Rows are points. Before rounding, the points of a table are all equally far from one centre. They may lie mostly on one side of it. Write the centre, to within rounding.
In the rows, zero is written as 128.

Points (7 x 3):
[[157  73 171]
 [142 138 138]
 [172  89 154]
 [171  87 163]
 [167 121 142]
 [132 119 121]
 [146  68 146]]
Centre: [135 104 159]

Points (11 x 8):
[[189 146 128  78  91 181 122 122]
 [176 165 169 121 108 127  92 115]
 [135 119 165 131 121 147 193 114]
 [150 134 168  92 116 163 159 183]
 [145 107 127 138 141 164 139 124]
 [187 130 133 100 119 189 128 156]
 [179 141 125 144 128 185 133 129]
 [161 162 137  68 124 146  91 130]
 [146 128 146  89 137 188 133 158]
 [206 133 139 145 128 152 174 115]
 [203 124 171  77 132 171 151 148]]
Centre: [164 149 148 102 120 140 150 126]

Points:
[[140 111  69 170 109 114  61 172 150 115 140]
 [144 137  73 130  96  73 119 148 179 138 154]
 [139 104  66 132  87  89 118 184 160 145 104]
 [137 128  61 128  98  85 123 183 166 124 120]
 [109 102  50 152  93 116 115 155 178 129 147]
 [173  95  58 129 141 110  79 171 165 109 138]
 [152 116 130 159  97 117 120 163 149 126 144]
 [159 120 110 133  92  91 124 155 153 105 130]
 [154 127  69 146  95 105  99 173 179 110 129]
 [155 114  93 128  64 104  91 161 148 120 156]
 [138 158  65 132  93 112  99 175 170 128  96]
 [161  97  77 153  88 107 123 169 125 105 115]
 [129 115 109 131  74  99  89 134 138 108 117]
 [159 109  95 141  80 124 103 175 158 111 108]
 [173 124  80 117  98 101  91 179 168 115 117]
 [148 127  69 119  98  99  66 159 180 114 126]
 [124 127  80 138  76 105 110 149 185 122 137]]
Centre: [142 123  74 125 124 129 104 138 131 152 132]

Points:
[[ 83 107  94 151 181 170 140 153 185  86 157 130 126 123 104 142 142 145]
 [ 69 110 132 113 145 133 103 145 225  82  97 121 146 128 109 113 121 126]
 [ 83 108  98 120 196 126 112 159 202 109 135  94 151 116 102 109 122 107]
 [ 44 143 113 104 185  95 104 120 157 110 117 138 148 120 142 108 172 126]
 [116 128 150 120 211 122  92 159 171  83  90 123 120 142  83 130 151 145]
 [ 91 114 136  87 171 133 122 125 146 137 108  89  96 132  85  70 110 133]
 [ 98 110  95 109 196 149  93 147 159  73 107 149 134 175 115  81 143 145]
 [ 93 156 104  98 166 142 125 148 150 102 103 120  98 181  63  82 143 134]
 [ 66 124 176 113 203 145 121 148 123 118 152 148 111 125 102 109 114 160]
 [ 75 149 107 101 173  89 156 150 129  97 103 150 100 159  84 112 171 154]
 [155  86 133  82 169 114 111 131 140  99 112 138 165 194 111  76 103 111]
 [ 76  72 104 129 181 177 132 129 151  91 124  92 175 118 141  78 139 132]
 [ 94 142 106 111 184 133  91 137 136 149  78 134 137 147 120  90 141 183]
 [108 134 103 119 180 198 107 131 147 119 138 151 131 157 120  88 153 169]
 [122 141  92  91 177 122 126 112 151  99  97  98  98 141  90  82 137 145]
 [103 158 106 147 173  99  97 169 156  80 120 171 107 160 124  99 136 168]
 [ 56 110 125 108 203 110  78 135 163 103 133 144 134 164  97  77 133 124]
 [ 76 119  73 118 159  84 108 131 147  75 127 138 138 151 144 148 135 142]
 [ 81  84  96 132 177 100 111  94 137 148 150 146 143 149  74  91 150  85]
 [ 62 141 147 130 177 139  84 145 162  75  96 118 143  90 117  96 115 152]
 [123  78 168 130 217 110 153 168 127 118  99 115 164 107  90  59 152 130]]
Centre: [108 123 141 144 143 118 138 136 139 109 129 126 164 144 102 101 141 136]

Points:
[[ 79 115 127 127 100 124  82 110 103 110  69 121 114 111 176 130  39 147
  124 107  95 107  98 156]
 [ 71 149 111 138  96 153  72 105 117 108 119 100 141 120 138 152 118 188
  169 166  86 115 153 155]
 [ 98 132 124  86  74 150  74  94 100 149 116  69 103  98 119 168 116 117
  140 189 116 109 130 156]
 [ 82 169  84 148  80 124  95 115 111 136 100  49 119 142 132 174 101 154
  146 111 124  76  87 125]
 [ 94 129  86 114 151 191  98 115 116 128 102  40 110 118 144 146  99 173
  157  90 122 117 103 133]
 [116 117 104 106  80 156 106  96 138 155  56  84 156 120 137 118 109 205
  127 145  83  92  92 110]
 [113 165  73 123 117 173  60  91 122 142 124  86 126 121 120 119 108 171
  135 130  54 151  68 125]
 [ 63 154  86 177 129 164 109 127 118 160  87  97 120 111 106 136 121 105
  174  94  77  65 113 131]
 [128  67  98 141 127 175  82 164  80 117 116  87 129  56 146 119 103 152
  133 136 109 100 136 154]
 [117 168 107 152 120 116  93 131 124 118 105  90 109  97 160 179 104 144
  104  96 137  81  92 178]
 [ 54 145  96 111 114 136  84  90  63 153  81  82  88 118 157 111 109 148
  114 121 103  97 136 153]
 [ 88 156  79 126  83 183 101 105 129 126  60  69 166 134 134 145 137 140
  152  93 119 130  98 127]
 [ 78  99 134 130 112 157  52 124 115 120 100  54 170 106  91 123 157 168
  147  96 122  98  93 194]
 [ 57 152  91 147 133 140  68 119 121 116  75  72 153 105 137 112 103 170
  122 128 111  73 140 168]
 [ 98 160  96  99  96 160 118 155  71 131 136 117 100 151 119 124 115 185
  128 141 132  93  70 144]
 [ 74 100 111 117 105 175  69  52 150 122 125  89 134 122 156 125 110 139
  105  93 125 143  75 137]
 [ 65 136 116  69  79 154  90  98  94 130 154  76 154 135 109 147 103 152
  154  99 151  60 108 162]
 [ 84 167  84 135 109 160  59  76 104 106 138  64 152 113 123 151 140 182
  128 122 101  97 121 166]
 [152 129 123 153 138 130  68 137 115 146 129 117 127  98 158 162 154 157
  132 139 134 136 165 133]
 [108 132 137 138 150 134  54  74 141  85 101 103 150 129 138 148 123 128
  149 160 108  88  76 182]
 [108 115 120 101  90 169  77 147  78 115  99  98  98 126  88 144 122 164
   97 109  69 103 151 120]
 [129 129 139 134  99 170  65  55 115  92 109  63 132 126 138 147 144 134
  107 107 124  72 120 131]
 [ 96 130 104  95  73 148  85 134 137 142  88 110  96 125 149 154 118 157
  115 133 130  74 119 178]
 [ 90 157  69 104  92 163 107 109 142 134 125 101 126 139 161 147 140 143
  116 127  95 112 134 194]
 [ 69 172  90 117 142 155  74 112 136 129 100  92 161  92 130 130 122 196
  118 156 118 107 126 149]
 [129 131  95 104 177 125  66 123 112 147  85  83 130 106 141 138 140 170
  106 170 108 101 136 121]
 [125 130  80 127  97 139  57  99 108 138 140  80  78 157 127 130 136 153
  128 167 106  81  90 141]]
Centre: [113 119 121 125 117 123 115 110 109 137 125 100 145 110 110 117 113 131
 137 117 106 113 106 138]

Points (28 x 24):
[[109 200 125 113 113 152 112 101 165 136 127 132  84 146 146 133 209  90
   97  83 111 141  97  99]
 [122 231 111 120 154 149 121  98 141 117 105 146  91  88 156 135 157 130
  119  94 152 141 111 110]
 [117 159  89  73 146 119 105  80 160 146 132 133 128 112 130 158 196 112
  133  45 142 144  95 106]
 [123 176 122  85 128  98 125  95 161 116 140 154  83 107 183 128 195  72
  122  71 132 117 114  98]
 [ 93 189 117  70 141 154 127  90 149 130 107 139 103 113 143 122 203 139
  110  99 119 169  70 124]
 [138 155 122  63 113 147 121 122 152 150 133 120  89 122 189 133 160 115
  119  60 165 106  89 144]
 [120 200 130  69 105 129  83 147 119 128 151 143 103 119 139 122 183 107
  131  93 142 128 106 112]
 [144 181 135  77 147 137 103 105 171 152 138 172 104 122 172 147 188 110
  137  94 113 141  87 143]
 [125 175 130 102 126 122  89  96 131 156 189  84  83 106 187 140 174  77
  103  87 141 148  75 127]
 [123 210 127  74 110 124 132 116 160 135 140  86  90 123 144 125 193  81
  141  95 149 130 118 163]
 [104 160 130 106 126 145 111  89 151 149 136 135  89 121 168  96 183 116
   88  64  91 175  93 131]
 [106 200 161 106 116 145  96  81 151 144 153 126 115 108 163 135 178  95
  163 127 149 120 108 132]
 [148 150 113 114  88 106  85  51 158 161 135 144 104 130 152 147 186  89
  129  98 112 143 114  77]
 [182 208 117 101 117 101 154 102 161 154 127 117  97 121 123  95 174 121
  148 109 129 123 137 115]
 [132 185  93  76 145 102 126  85 148 131 142 133  77 112 164 113 201  90
  136  85 127  94  88 127]
 [ 86 160 120 102 135 118 115  91 155 156 120 141 118 135 165 171 194 134
  155  55 121 157 119  98]
 [168 177 142  87 146 103 157  87 114 161 133 148 100 110 161 135 184  92
  100  72 116 164 103 135]
 [111 189 147  85 117 168 101 134 154  96 119 136 131  85 175 134 193 124
  158 102 131 144 120 134]
 [119 178 137  79 113 129 137 113 153 124 144 142  51 127 164 134 192  98
  108 101 162 151 100 149]
 [157 154  93  90 110 152  87  98 142 110 117 125 105 124 181 156 222  77
  101 128 166 172 105 131]
 [120 197 118  98 132 120 113  81 135 159 170 149  83 140 165 137 195 135
  132  94 101 111 104  99]
 [148 185 114  97 129 147  98 101 160 167 128 135  90 128 122  84 139 125
  118 129 115 142  74 102]
 [147 153 132  71 109 142 106  60 117 155 160 150  98 138 162 134 172 105
  126  75 141 157  88  83]
 [152 173 112  88 170 125 120 104 168 146 138 156  88 135 177 117 193  79
  139 108 135 115 125 127]
 [ 93 190 116  73 118 145 147 111 182 118 134 148  72 135 152 106 181 117
  137 119 131 157  80 109]
 [139 149 140  62 138 113 105  90 149 139 154 131  88 129 179  87 191 102
  111  97 151 150  80 138]
 [117 161 139  89 139 175  90 104 171 128 141 121  81 143 181 140 156 133
  141  90 142 164 150 102]
 [143 200 108  94 116 111  90  78 144 180 154 125 100 132 165 114 190  89
  145  90 102 155  88  98]]
Centre: [139 152 105 112 122 125 133 106 137 119 136 103 119 118 161 139 160 117
 129 115 122 150 105 115]

Points (31 x 24):
[[106 110 124 161 115 138 116 165 159 178 151  97 115 135 182 151 147  82
  144  88 128 123  90  50]
 [114 108 106 115 126 129  96 154 169 162 175 127 107 168 179 134 151 107
  151  51 128 103 101  72]
 [110 122 100 158 128 175  98 165 144 154 145 113 119 152 202 140 151 123
  149  71 116 113 119  73]
 [134 117 100 151 137 127  95 145 157 161 180  96 118 149 182 186 147 111
  149  82 131 114 105  61]
 [128 123  96 133 130 155 146 132 148 159 178  78 122 132 208 157 131 107
  140  94 140 139  97  59]
 [133 133 130 145 131 108 116 157 181 170 169 114 111 158 187 179 132 120
  115  70 140  95 112  87]
 [141 117 105 156 124 147 114 160 143 135 201 119 110 147 205 151 144 119
  132  78 141 125 116  59]
 [ 98 107  95 124 150 132 106 117 195 150 184 103 122 138 162 168 148 101
  122  62  98 114 111  73]
 [120  98  95 109 139 162  94 145 158 166 184  89 134 146 178 168 145 103
  155  87 137 136 115  65]
 [100 117 102 129 144 125 102 150 198 164 160 101 127 147 179 176 141 104
  133  77 129 109  73  91]
 [169 143 122 111 136 142  95 140 177 165 182 104  94 164 169 167 140 116
  148  80 110 118 106  93]
 [112 105  92 140 128 157  92 135 165 141 170 118 110 160 203 155 134 131
  144  65 120 142  99  77]
 [101 127 116 139 150 155 118 144 162 193 166  89 133 138 211 153 147 126
  147  87  93 122 103  90]
 [135 108 119 133 108 115  90 142 168 179 156 118 128 158 183 150 145 136
  149  77 113  93 105  65]
 [127 111 124 154 151 141  99 164 167 163 155 102 121 172 183 185 151 117
  140  73 141 123  94  70]
 [121  85 137 122 125 124 107 138 178 147 172  79  93 152 197 168 128 120
  137  62 127 121  94  94]
 [107 104  99 128 150 124  77 144 129 159 130 126 104 148 203 139 166 124
  127  63 128 112 109  70]
 [120 109 108 140 147 123  88 148 168 161 183 113 120 137 195 176 119 106
  160  88 160 142 110  60]
 [115 124  94 140 126 143 119 155 162 175 191 129 105 155 176 145 151 125
  169  63 126 108 101  75]
 [124 139 116 129 127 120 108 130 162 132 158  96 104 170 174 158 140 113
  146  52 130 152  83  58]
 [ 81 116 115 112 108 112  90 151 162 150 163 102 117 153 188 129 135 126
  139  59 126 118  85  75]
 [116 136 122 100 125 133 116 143 149 146 149  72 112 136 203 159 154 133
  138  65 134 106 119  64]
 [126 133  82 118 135 115 104 150 168 170 183 118 128 151 181 150 139 131
  138  64 113 121 114  73]
 [129 109 109 126 119 138  93 174 192 164 185 132 112 151 179 146 119 138
  147  78 129 121  99  80]
 [ 93 114  94 156 119 145 127 161 144 128 174 131 118 139 166 157 100  95
  150  92 114 126 109  43]
 [ 89 114  95 144 116 148 101 153 159 151 185 110 155 171 180 164 154 135
  130  89 110 127 106  97]
 [113 117 116 145 106 118 103 151 167 150 167 122 132 156 183 153 152  86
  168  67 111 110 118  63]
 [112 121 128 137 129 120 110 152 161 163 175  74  58 174 183 134 147 116
  151  78 132 119 104  88]
 [134 134 106 122 143 129  88 132 198 146 170 105 111 165 172 148 149 128
  119  82  97  77  92  92]
 [100  88  82 136 123 142  94 144 153 144 187 122 121 164 188 152 142 122
  135  83 128 111  91  71]
 [101 136 123 151 118 126 106 133 175 171 174 101  92 156 179 167 134 122
  135  90 107  99 117  59]]
Centre: [119 117 145 134 157 130 124 125 146 129 153 123 124 125 145 120 140 119
 139 116 136 125 115 109]

Points (31 x 24):
[[130 121  76 145 154 145  88  96 140 150 163 144 140 137 165 121 151  93
   70  90 155  96 138 200]
 [133 116 111 143 165  97 116  91 148 123 127 104 111 123 113  99 133  78
  121 144 141 166 148 224]
 [112 104  94 124 147 155 100 127 163 126 154 131 145  88 150 122 153 102
  109 140 162 143 127 249]
 [101  99 148 164 153 169  85  69 170 142 134 168 154 174  95  98 152 106
   88  97 140 128 134 169]
 [107 135 120 124 179 131  84 139 104 146 119 133 144 131 113 113  93  78
  103  97 164 163 109 164]
 [ 77 116 136 161 168 137 108 120 171 167 157 138 193 144 143 128 138  87
   71 161 184 126 127 179]
 [141 118 128 167 134 131  71 120 146 144 100 134 137 104 136 131 106 111
  105 131 130 156 135 216]
 [ 92 122  95 154 130 138 114 124 165 128 173 122 103  98 111 122 155  77
  120 112  92 122 160 216]
 [115 117 136 155 149 134 108 143 184 121 143 140 141 153 175 104 111 155
  100 141 158  92 113 221]
 [114 111  73 141 138 168 105 146 174 155 111 146 160 133 113 118 144  76
  119 104 140 113 151 179]
 [119  63 116 140 131 148 112 125 115 153 177 129 120 119 114 144 137  75
  111 138 150  93 164 221]
 [111 176  95 132 151 150  82 136 130 160 143 149 122 114 131  64 109  72
  104 121 189 126 100 165]
 [107 160 139 176 125 162 125 140 161 136 117  79 132 124  90  73 127  65
  129 157 155 129 131 185]
 [110 103  97 152 115 147 129 136 153 179 146 101 161 130  86 149 142  80
  107 137 125 160 130 166]
 [102 150 124 161 138 178 111 155 143 138 122 114 165 136 151  88 135 109
  113  96 131 106 113 215]
 [132 115  72 155 120 132  91 151 176 165 146 144 160 132 111 115 149 134
  104 117 154  97  97 168]
 [137  97 100 149 146 181  94 129 109 136 141 115 135  90  94 133 126  75
  105 120 172 135 148 197]
 [105  89 133 150 163 126 109 155 147 129 146 134 145 176 122 106 158 103
  130 101 149 163 112 190]
 [ 83 111 127 143 157 172  86 116 205 167 155 145 141 111  91 149 156  90
  108 130 177 156 134 186]
 [ 87 101 117 145 151 153 107 141 132 151 133 140 202 116 115 113 154 101
  128 106 174 143 138 206]
 [ 89 140 150 142 119 123 138 161 186 152 109 161 164 161 116 128 140  96
  117 148 135 155 118 180]
 [101 146 129 163 192 156 107 130 136 136 127 129 182 130 120 140 151  85
  102 120 203 142 145 170]
 [ 86 115 139 139 156 129 101 147 134 145 144 102 196 124 112 126 137 127
   99  79 161 148 107 191]
 [109 105 120 168 126 116 108 134 148 184 138  99 130 122 146 142 154  95
  130 107 138 134 117 232]
 [ 84  85 150 132 152 128  99 142 141 151  90 128 163 150  85  89 123  73
  120 116 141 130 140 194]
 [110 149 108 154 139 130  86 151 111 133 141 160 162 135 120 117 139  56
  104 129 174 109 147 204]
 [ 96 123 114 147 137 145 106 124 163 135 130 143 177 138 134  97 176  66
  111 110 138  87 125 224]
 [ 80 126  71 169 129 157 100 132 163 124 128 161 146 112  90 137 142 104
   62 121 198 132 136 206]
 [110 112 123 132 131 112  88 104 162 166 103 130 166 119 155 153 105  62
  100 162 125 124 131 201]
 [ 87  72 109 159 156 127 109 130 128 117 152 147 156 168 132 130 156 107
  125 132 144 114 118 233]
 [ 91 120  95 118 128 153  56 121 188 171 127 136 141 152 144 147 150  83
   86 104 167 109  95 205]]
Centre: [ 71 125 130 124 117 138 112  95 133 128 127 119 109 124 132 119 146 123
 107 141 163 112 129 152]

Points, 28 rows:
[[156  89 145  82 115 119 107 121 111  88  71 120 151 120 151 127 178  86
  134  93 117  99 148 138]
 [118 111 189  86 130 120 114 121  79  99  40 139 113 168 156 120 147 109
  139  73 143 109 147 151]
 [159 124 197 125 142 118 120 144 121  66  60 127 143 180 111 109 172  96
  159  80  85 129 166 146]
 [164  91 181 113 131 112 125  93  92 102  64 103 115 160 143  85 163 104
  165  68 100 141 141 171]
 [114 106 152 115 116 112 121 132 100 119  61 112 114 142 171 115 160 101
  112  83 101 149 188 174]
 [151 152 137  91 135 115 110 112 105  78  29  93 112 126 150 162 145 112
  121 104 102 128 162 144]
 [132  72 198  81 144 117 115 118 101  97  74 123 132 169 119 122 196 125
  136 102 118 130 159 155]
 [147 106 155 142 154 129 108 132  83 112  57  95 119 142 170  90 176 108
  112  85  78 139 134 154]
 [132 117 192 133 135 163  91 145 123 103  19 111 137 165 137 104 158 110
  119  78  90 130 145 122]
 [149 120 188  55 125 128 126 115 103  95  64  77 145 122 142 121 180 116
  127 100 131 142 148 150]
 [146  92 177  64 181 106  90 124 142 110  88 136  98 135 127 113 160  96
  130 104 113 133 135 136]
 [146 127 154 114 143 150 144 133 141  96  47 126  94 163 155 120 193 102
  103  82  97 172 160 149]
 [ 69 122 172 116 120 135 119 117  80  96  87 112 128 128 132 114 123 145
  154 104  63 118 153 134]
 [160 151 149 111 124 142  80 118  97 125  64  78 128 153 119 113 176 108
  124 119  85 109 147 202]
 [104  85 155 117 151 156 118 128 127 149  65 106 157 160 153 103 159 127
  149 125 107 122 136 139]
 [140  86 179 103 134 146  97 126 122  96  74  82 105 153 122 106 136  86
  129  85  59 113 139 174]
 [168 102 149  81 138 160  94 143 121 102  46 119 131 137 134 126 144  92
  115  65 119 138 179 171]
 [149  85 166  97 130 111 106 141 113 120  83 119 109 150 118 121 213 128
  126  50  74 123 160 168]
 [152 103 187 114 148 133  90 107  93  81  65 115 136 123 150 115 164  86
  106  97 151 139 157 151]
 [149  85 180  64 127 161 120  81  98  67 108 145 131 150 107 113 145 115
  149  75  81 146 165 142]
 [176  95 167  92 133 140 129 112 134  80  60 112 128 146 172 117 181  91
  120  88  90 125 158 171]
 [122 112 165 108 123 113 102 147 109 104  73 148 187 140 136 165 146 110
  139  97  85  99 126 153]
 [107 124 127  98 151 164 131 152 133 118  59 127 136 133 143 111 183  94
  139  59 116 139 157 151]
 [122 158 155  79 150 133 118  87 104 139  41 110 130 152 141 132 169  89
  124  88  61 128 149 123]
 [151 118 141 101 144 127 111 142  97  86  38 132 132 163 186 113 148 155
  105  99 105  95 158 161]
 [140  96 152  93 158 125  87 117 110 100  30 133  99 169 130 117 155  99
  119  84  81 111 165 133]
 [145  86 171  88 142 111 129 130  70 119  62 103 120 133  95 104 142 153
  125  95 121 118 159 137]
 [181  87 148  94 122 136  96  91 135 103  52 130 159 144 104 115 171 126
  132 120 130 141 167 139]]
Centre: [145 142 160 114 131 140 109 110 124 110 105 122 124 158 131 128 146 140
 125  81 108 128 140 140]
